Each row of a before or after table is a point. One or more steps were done to the points. Then noise was added and the rows were shuffled. The steps act on columns, c1 being the first. What was done? A step turns or swaps two columns, mirrors them in a line or flattens them onto one, adds a multiple of one to another, or multiplies or shifts one. Angles are multiples of 10 degrees, from the lower column toward the higher: turns from -170 to 170, lines from 10 to 170 but not 90. Use the fewest steps. Two steps may share a column if one is a turn and the other turns, adds or multiplies; they go together, in the order done. Otherwise the lowest column goes first.
(in the rows, 128 means zero)

Before:
[[154 158]
 [127 137]
 [174 141]
 [172 124]
 [138 167]
 [ 94 115]
 [ 80 107]
 [108  85]]
After:
[[153 187]
 [139 140]
 [ 91  96]
 [121  58]
 [159 177]
 [186 146]
 [104 108]
 [183 125]]
Steps: shift c1 by 10; multiply c2 by 1.6

Before, 11 rows:
[[150  96 121 129]
 [151 103 139 127]
 [141  95 126 132]
 [103  91 133 125]
 [ 96 112 128 132]
 [116  98 134 190]
 [ 97  95 186 134]
 [ 95  92 119 126]
 [ 98  99 216 151]
 [136 201 217 143]
 [116 220 166 180]]
After, 11 rows:
[[130 119 188 113]
 [135 120 132 125]
 [ 96 165 216 108]
 [131 123 121 133]
 [137 117 151 181]
 [150 100 141 124]
 [123 137 130 131]
 [152  97 123 129]
 [131 128 218 122]
 [152 102 132 130]
 [ 79 188 183 164]]
Steps: flatten c1 and c2 onto the line at 130 degrees; turn c3 and c4 by -20 degrees

Before:
[[134 122 149 103 166 111]
 [136 180 116 148 119  80]
 [154 147 124 136 123 114]
 [124 103 151 148 100  94]
 [130 153 130 141  98 110]
 [179 115 117 132  97 113]
 [129 118 137 133 128 128]
 [173  91 108 120 120 124]
 [123 149 122 135 105 121]
 [163 107 131 120  80 117]
 [110 137 116  99 128 124]]
After:
[[116 153 111 133 129 116]
 [121 125 124 149 120 109]
 [129 131 163 107 109 102]
 [135 121 127 118 128 129]
 [154 105 122 111 116  42]
 [151 150 135 119 143  87]
 [124 125 152 148 125  94]
 [109 127 173  86 121 118]
 [130 119 130 156 119  81]
 [116 118 134 184 124   4]
 [118 120 179 116 114  89]]
Steps: swap c1 and c3; turn c2 and c4 by 80 degrees; multiply c5 by 0.4; multiply c6 by 2.5

Before, 8 rows:
[[147 120 122 156 156 100 144 118  80]
 [149 145 102  94 135 129 104 126  72]
 [114 184 110 129 154  91 144 168 165]
 [126 163 167 120  85 135 124 107 125]
 [118 168 142  92 105  85  91  43 147]
 [121  88  57  94 100 169 115  90 102]
 [164 222  72  75 124 109 167 133 125]
 [122 165 208 117 165 137 117 106 137]]
After (8 x 9):
[[114  88 187 126 164 169 110  74 144]
 [118 164 120 124  88 139 115 210 132]
 [185 224 142 134 134 109 157  74 132]
 [111 168 204 121 143  86  87 170 101]
 [160 119 139 134 117 100 149 128 184]
 [162 143 136 122 143 129  99 104 180]
 [105 186  97 132  90  92 144  95 103]
 [127 162 135 129 169 136 124 174 115]]
Steps: multiply c1 by 1.6; turn c3 and c8 by 110 degrees; flatten c4 and c7 onto the line at 80 degrees; turn c5 and c9 by 160 degrees
